Each row is a point. The points of each table are mixes of a few directions, plus a little noise. How many directions does each table use, and how many do they share? Where both have some left over, give the other angles between the two spaces (their principal angles), to ten degrees, smallest first.

First (4 x 3):
[[-25.4   2.7  -0.7]
 [ 17.9  16.8 -32.3]
 [ -8.2  -4.3   9.1]
 [ 15.3 -14.6  24.0]]
Second, 5 rows:
[[ -5.2  -3.8  -6.0]
 [  1.2   0.9   1.0]
 [-28.0 -22.1 -36.0]
 [ 14.9   9.7  18.0]
 [ 18.6  13.3  23.4]]
Directions: first 2, second 1, shared 0; angles 50

First:
[[ -2.8 -10.1  16.2   4.7 -17.5  36.0   2.8  10.9]
 [ 30.7 -42.7   9.1 -27.0  -3.7 -12.5 -13.1 -21.9]
 [  7.2  31.2 -17.6  -7.5   9.8  -8.6   8.0   0.4]
 [ 28.2   2.3  -8.8 -29.3   2.6  -4.8   0.2 -11.6]
 [-23.4  21.3  -0.3  22.2  -1.4  14.4   7.1  16.3]
 [-16.4  27.9 -11.0  14.8   9.7 -12.3   6.1   6.9]
 [-23.4 -30.2  13.9  23.8   1.3 -13.4 -10.3   0.4]]
Second, 7 rows:
[[-29.3 -25.2  -0.4  -5.1  21.4   1.3  -5.5  32.0]
 [ 11.5  -3.8   7.9   1.6 -11.2   5.6  -0.4 -12.2]
 [-28.3  -8.0  -8.7  -3.7  24.9  -6.1  -1.2  32.6]
 [ 37.0  45.2  -6.8   4.4 -23.2  -6.9   9.7 -42.4]
 [ -5.7  30.2 -19.7  -1.7  16.3 -14.9   6.1   7.3]
 [  4.3 -24.2  14.4   1.4 -11.6  11.4  -5.3  -5.0]
 [ 10.5 -14.7  14.7   1.8 -16.1   9.6  -3.1 -12.4]]
Directions: first 3, second 2, shared 1; angles 60
